Every row gives one point. The last column is the point's height on a tilted bowl or saddle (a function of degree 2), plus a little noise. Count its main directions that bend up, bend down and stay straight.

Points (10 x 3):
[[  3  37 -14]
 [ 13  53  30]
 [-11  24 -31]
 [-53  26  41]
 [ 23 -19 -14]
 [ 20  13 -30]
 [ 21 -19 -16]
 [ 42 -34  49]
 [-14  26 -26]
 [-48   6  15]]
Directions: 2 up, 0 down, 0 straight

Points:
[[-21  13 -21  12]
 [ -1  -4 -24   3]
 [ 29 -17 -25  20]
 [-13 -16 -25   4]
 [ 60 -18 -32  60]
 [  3 -18  19  11]
 [ -9  33  26  26]
 [ 17   7  21  12]
 [ 14 -24 -19  14]
 [ 10 -15   2  10]
 [-10 -13 -14   4]
 [-18   0  23   9]
 [ 44   3   8  33]
 [ -2 -21  24  12]
 [ 27   3  -1  17]]
Directions: 2 up, 0 down, 1 straight

Points, 24 rows:
[[-34 -17  33 -60  60]
 [ 27 -22  12 -36  15]
 [ 21   1  20   2  21]
 [-12  -3  34 -10  30]
 [ 18  -4  12 -11  13]
 [-18  15  23 -16  25]
 [  2   8  26  -6  23]
 [ -9 -29  21  15  20]
 [ -5 -38 -21   5  12]
 [ 15 -14  10 -13  10]
 [ 26   2 -13 -11  17]
 [ 30  21 -11   6  25]
 [-22  16 -21 -13  24]
 [-32  12  31  -1  34]
 [-23   0  16 -16  20]
 [  5  19  26 -27  31]
 [-14 -40   2  10  11]
 [-15  -1  20  26  25]
 [  7 -11  13   8  13]
 [ -2  -1 -22 -22  19]
 [-13  -2 -20 -12  18]
 [-25   6   9   1  17]
 [ 18 -25  -6 -10   5]
 [ 28  -2  10  -7  16]]
Directions: 3 up, 0 down, 1 straight

Points (42 x 7):
[[ 13  19 -22 -11  -8  -1  -2]
 [-11 -49  14 -28  -6   8 -60]
 [ 16  -8 -21 -19  37 -13   2]
 [-31  29   7   9  -3   0 -39]
 [-21  31 -11  25  24  23 -51]
 [ 20  14 -40  23 -22   2  34]
 [-25  24  15   4  15 -10 -13]
 [  7  14 -24 -15  17 -16   3]
 [ 33 -15  20  30   3   0 -48]
 [-10 -20  27  -2   0 -10   0]
 [-10  12   6  17  -8  10 -18]
 [ -1   8   7  10  39  20 -14]
 [ 24 -18 -12  -2 -15 -15  -6]
 [-23  15 -45   4   3 -15  14]
 [  3  27  -8  -6  60 -18 -36]
 [  6 -14   5 -36 -11  21   3]
 [ -7 -27  21  16  23  45   5]
 [-16  13  12  -3  15  12 -13]
 [  9  -8 -24  -8 -38  -5  18]
 [ 32   4  15  14   7 -16 -34]
 [  2  -9 -28 -22  19  24  22]
 [  0  22 -24   7  -2   1 -12]
 [ 12 -15  11  10   7   9 -19]
 [ -3 -16  -5 -34   4 -25   5]
 [ -3  25  12 -16  13  18 -12]
 [-24  20   1   6  13   2 -32]
 [ -9 -24   0 -29   8  10 -20]
 [-29 -25  39  14  -1   1   3]
 [  4   1  15  50 -18  22 -17]
 [ 12  -3  13 -17 -19 -10  -2]
 [-16  -6  -9  -6 -23 -47  42]
 [ 46 -15 -34   0  -2  28  46]
 [ -7 -29   4  27   6 -23 -19]
 [  6 -26   9 -24  -8 -14 -14]
 [ 26  -9  -8  27  22 -14 -29]
 [  9  15  43  -6 -26 -14  37]
 [-32  13  48   8  -7  42  59]
 [  4   6  -9  21  32 -16 -15]
 [ 19   6  29   5   5   4  -6]
 [-10   6   5  10  -5  -7 -10]
 [  0   6  -3  49  26  -8 -25]
 [ -8 -18  14   1 -16  19 -16]]
Directions: 2 up, 2 down, 2 straight

Points, 62 rows:
[[ 17  -8 -20   5  -2 -15   3  -2  -6]
 [-15  -2  -2  -9   1 -21  -8   6 -14]
 [ 11 -12  13 -32 -22   1  44 -27 -42]
 [  3 -19 -29  16 -26  -2   6  13 -20]
 [ -2 -27   0 -11   4   5 -13   0 -14]
 [ -2  -8   8 -21   0  40   8 -19 -21]
 [ 16 -18   3   0 -14 -11 -14  -8 -15]
 [-21 -10 -18   6  -3  18  10  18 -14]
 [-19   4   5   3  29 -12 -24  32 -45]
 [ 18   5 -36  -3 -35 -40  34  11 -50]
 [  9  -6  -8 -11   4  22  26  -8 -13]
 [ 26 -16  -5   9 -15   3 -12 -11 -11]
 [ -1 -11 -10 -11  42   6 -27  12 -45]
 [ -1  20   6 -10 -11   5  20 -11 -11]
 [ -9 -18   3  -7 -28 -10  13  -5 -16]
 [  7 -10 -28  11  -5  -4  10  -3  -7]
 [-19   8 -13 -17 -16   7 -15   2 -17]
 [ -7  10  40  10 -27  17  21 -13 -28]
 [ -5  21 -21   1   0   9 -10   6 -13]
 [ -2 -10  16  13  34 -20   9   2 -44]
 [-11  23   1 -12  -1   2   6 -10 -12]
 [ -5 -12   7  -4  -9  -7   5  -7  -6]
 [ 33  13   0  16   8 -15  13  -5 -25]
 [-24 -12  -4   9   9 -14  27  -5 -20]
 [ -4  25 -15  -6  11  -6  14   0 -17]
 [ 16  20  14 -13  -2 -20 -24  10 -40]
 [ 12 -14  -9  15  25 -16   3 -21 -23]
 [  8   1 -22 -21   5 -33  19  12 -17]
 [-21  10 -10   9   8   2  -5 -20 -15]
 [  1   4 -19 -15 -28  28 -25  -7 -30]
 [ 13  -2 -20 -10  -3   6  -1 -26  -7]
 [ 25  21   6  18   1 -21  39 -22 -39]
 [-12  33  15   8  20  15  19  26 -41]
 [  3   2 -12  -6  13  23   7  35 -12]
 [-11  -2   1  13 -20 -30  10  10 -21]
 [ -2  -5  -9  -1  27 -15  13  12 -19]
 [-16   1  22 -10   3  13 -15  11 -24]
 [ -6   1   1 -29  -8 -12 -16 -13 -21]
 [  9  15   0  -8  10 -13  -9   5 -17]
 [-18 -11   1  -9   7  -7 -19  -9 -20]
 [ 26 -15  -7 -26 -33  26   2   0 -29]
 [-11   2 -24 -16  28   2  21  -9 -31]
 [  1  26  48  23  -2  -4 -29  -9 -60]
 [ -8  13  25   8 -22  -1   7   9 -24]
 [ 18  12  -2  11  16  19   4 -16 -15]
 [  3 -11   9  -4 -33  41  24  11 -38]
 [-37 -21   3 -18  14  24 -27   5 -47]
 [ 32  10   5 -11  14 -27  11  15 -38]
 [ 23 -43  -1  12   2  12  11 -20 -22]
 [ -2 -12 -24 -14   5   5 -19  -6 -15]
 [-30 -17 -15   9 -22 -12  17  41 -32]
 [-36  16   9  10 -18 -15  16  23 -33]
 [ -5   8  12  -7  15 -22  18   3 -25]
 [-26  13 -11  20   1 -47 -11 -10 -42]
 [ -8   0  21   0 -13 -12   8  34 -31]
 [ 28  22 -10  24 -16 -25  19 -21 -26]
 [ 33 -18  35  11 -16  -9 -23 -21 -50]
 [ 13   6  19  19   3  -3  -4  -9 -16]
 [  3  11  46 -14   6 -19  -5 -10 -55]
 [  2 -23  12  -3 -23  -9 -17 -60 -22]
 [ 15 -10  -1  -9 -38  38  27 -23 -35]
 [ 16   3 -27   8  -5  -3   6  27  -9]]
Directions: 0 up, 7 down, 1 straight

Points:
[[ 10 -18 -22   1  -4  13  35  18 -33]
 [ 18 -36   1  21  -2  19  34 -15  27]
 [ 27   1  -4 -28   8  24  -6   3  -8]
 [ 44  22  40  11 -22 -15  -5  23  44]
 [ -9  12  -6  28 -11   7  24 -16 -16]
 [  9 -19  20  14 -17 -13 -26  -9  28]
 [-22  20  -3  16  45  -6 -31   4 -27]
 [-14 -11   9   4  18  -8  21  -4 -10]
 [  6  18 -24   5  34  10   0  12  -9]
 [ -9  -5  17   9   0  -4  30  30 -12]
 [-15 -23  -3 -15 -25  -8 -33  25  49]
 [ 29  55  -8   1  13  11  -1  30  -6]
 [ 16  19  27 -20  11   9 -27   4  16]
 [-10   3 -19 -21   1  18  20   7  -9]
 [ -7 -27  -6  36  -2  28  -9  14 -18]
 [  0  11 -26  -1   0 -12 -17 -16 -17]
 [ 28  33   1 -42  15  -7 -12   4  59]
 [ -2  17 -26 -18 -24  14  -2  30 -41]
 [  7   0 -12   6 -46  -1  12   6 -31]
 [  5  -1   8  -9  -1 -17  11  -7   3]
 [-13  -8  10  19  16  -5  -9  35 -46]
 [-17  18 -14 -32  -1  13  34  10   9]
 [ 20  19  11 -12   5  19 -26 -13  -9]
 [-17  11 -18  46 -52  27 -13  21 -33]
 [ -1  21 -24 -33  -9   2  17   7  -5]
 [-24  16  18  32  -6 -36   4  -2 -60]
 [-23 -20   5  -9  -2  28  -8  -8   8]
 [ -1  -3  29  -3  25  -2 -12  37 -24]
 [ -9  -7   1  -4   6 -19  41  -8 -10]
 [-16  -3  -1   7  -6 -20 -10 -16 -12]
 [ 21  -7 -12 -22   4  -8  -7  -3  13]
 [-11  -9 -23   3  -3  14  25  -6 -17]
 [-37  -3   8  -4  34  30 -13  20  12]
 [ -2  -5  -6  14  -1 -18  -5  -7 -12]
 [ 10   3  14  -8  36  27 -28  15 -13]
 [  1   9 -12 -11  44 -15   6   1  12]
 [-26  -1  -2  15 -23 -31   9 -16 -25]
 [ 23  -2  -3  20 -11  -4   5  36 -44]
 [-23  11 -24 -18  14  15  -6 -31  -1]
 [ 37   9  24  -5   6 -13  19  43  35]
 [ -3  27  16  -9   8  12 -10 -21 -15]
 [-15  22   3   9 -22  21   8 -15 -32]
 [ 36   6   4   2  12  29  19  22 -11]
 [ 17 -21   9  16   9  28 -39  -2 -23]
 [-16  25   7  12 -16  18  -6 -12 -27]
 [ 29  43 -30   1  -2 -13  -9  13 -35]
 [ -7   2  15  11 -26 -37   0 -12  -9]
 [ -3   9  -8  18  41   0 -34  27 -52]
 [-19  16  17  41   1   6  -7  38 -54]
 [-13 -21 -31  12  18  -1  45  -5   1]
 [ 15   3 -27 -14  -2 -18  22  14  -9]
 [  0   5   0  17   2  37  31 -15   8]
 [  0 -26  41  -1 -21 -22  23   1  41]
 [-11 -40  27 -11 -21 -15  20 -38  20]
 [ 17   3  22 -16 -15 -17 -16  17  33]
 [ -5 -25 -15 -10   8  21  15  21 -19]
 [-15  22  11   0  35  19  34 -16  29]
 [-26 -25 -16  22  57   8  14   0   9]
 [  0 -17  12 -10 -16  -5  -3  19  12]
 [-12 -24 -13   3 -19 -14 -11   3  21]
 [-18  11  -8   9  -1  19   8  14 -16]
 [-33  15   4 -13  21  -9  -8  -3  -4]
 [-24 -38  12   3  -7 -17   2  26  13]
 [ -7  30  27   9 -22 -31  -9  60 -39]
 [ 16 -17 -21  25 -20  -3 -13  10 -27]
 [-22 -20  19  17 -10  23   9  -6   6]
 [ -7 -15  -4  15  10  14  -9  17 -25]
 [ 11   8  -1  28  19   6 -14  10 -31]
 [  9  -3  -5  -1  13  -2   4 -11  -7]
 [ 30   6  -7  15  -4   0   9  28 -38]
 [ -5 -20  -6 -30  29  -8  16  -9  24]]
Directions: 3 up, 2 down, 3 straight

Points, 62 rows:
[[  8   4   6  -4  10  12  -8 -19 -12]
 [ -7  11   5  -5 -33  -2 -39   9 -18]
 [-30  -1  19  -3  -5 -17  10   5   6]
 [ -3  -6  16  -8   0   2 -19 -10  -5]
 [-20  -7  27   6 -21  24  14   7 -10]
 [ -9   2 -12 -13  25   7  -3 -11  -9]
 [ -4  14 -10 -15  -2  24   0   1 -10]
 [  3 -27   1 -16 -13  -7  21  29 -15]
 [ -9   1   8   2   3 -16   9  -5   9]
 [  4 -28 -21 -20   9 -13   6  23  -3]
 [ 22  21 -17 -31 -23 -35  26  13  11]
 [ 40 -31   0  14 -15  13  18 -25 -50]
 [  8 -24  10   7   8  25  23   8 -25]
 [-28  12 -17   5 -16  -1 -18   4 -17]
 [  6  23  -9 -15   3 -20  -8   9  22]
 [ 28  10  23   5 -15 -29  -3  -5 -10]
 [ 15  36   9 -19   3 -26  14  13  19]
 [  1   8  10 -19  28   3  -8   4   0]
 [ 24  16 -12 -17  13  12  20 -15   2]
 [  8  20   8  23  10   9   8   1 -39]
 [ 11  60 -20  -4   2  -3 -12  -8 -30]
 [ 12   9 -38  21 -21 -12  -6  13 -22]
 [-22   5 -10 -15  35   1  10 -37 -27]
 [ -6 -13  22  -1  -2  -4  -8 -19   4]
 [  2 -15   3  -6  19  21  24 -15  -7]
 [  9  -6 -34 -29   2  15  -4   2  26]
 [  3   7 -12 -22   0  10  -6 -24   4]
 [ -9  12  -4   9  10  33 -12   9 -47]
 [  2  14  -5   8 -23  -7 -12 -18 -18]
 [  6   5 -25 -21  12  10   5  43  14]
 [-30  -8 -23 -18  -5  12 -24  -8 -16]
 [ -2 -29  16 -20 -29  -8   6  13  -5]
 [-48  -3  27 -14  -5  -3   1 -13  -6]
 [-15  15 -23   4   2   9 -20 -11 -26]
 [-19  20 -24  -2 -11  -4  33 -10 -32]
 [-17  16  25  18   0  -5  13 -14   8]
 [ 12 -17  10  -5   7 -19  17 -21  12]
 [ 19  21 -15   4  -3  20   6   9 -31]
 [ -8 -18 -15  -7  11 -22   0  29  -6]
 [  5   7   4  20 -38  13   4  -1 -38]
 [-30   7 -14 -20 -10   1  18  -4 -22]
 [ 24  21   1  12   4  22 -16 -11 -60]
 [-17  -2 -21 -16   6  -4 -13 -13  -7]
 [ 20  12 -16 -10   5 -12   0  12  23]
 [ -7  21  19 -14  12  12 -10   1 -20]
 [-12   7  -8  18  10 -12  15  -2  -4]
 [ 17 -30  36   0  -8 -10   0  26 -29]
 [-26   5   6  36   8  -5 -14  16 -16]
 [  5 -17  11   9   7 -13   8  20  -6]
 [  4 -21   8  -3  -9   3   0 -12   4]
 [ -9 -31  12  13  21  13  10 -16  -2]
 [  7  24  25   4  44  -2   1   2 -33]
 [-17  11 -13  12   1  -3  12   2 -12]
 [-23  -5  10   7  -4   0   0 -13   8]
 [-15 -29  17  -4 -28  33  14   0  -3]
 [ -3   6   6 -13  24 -20  -3  10   8]
 [ -3   5  25  29 -23  -1   1  11 -22]
 [  3  -2   8 -27  21  -4  -5  26  13]
 [-23 -16  14   5 -36 -24  -5 -20   4]
 [ 13   3  -7   9 -16  -3  22  -4 -13]
 [  9   7  -1  -7  11   7   2  18   0]
 [ 26 -15  13   9   9   0 -13 -31 -34]]
Directions: 1 up, 5 down, 2 straight
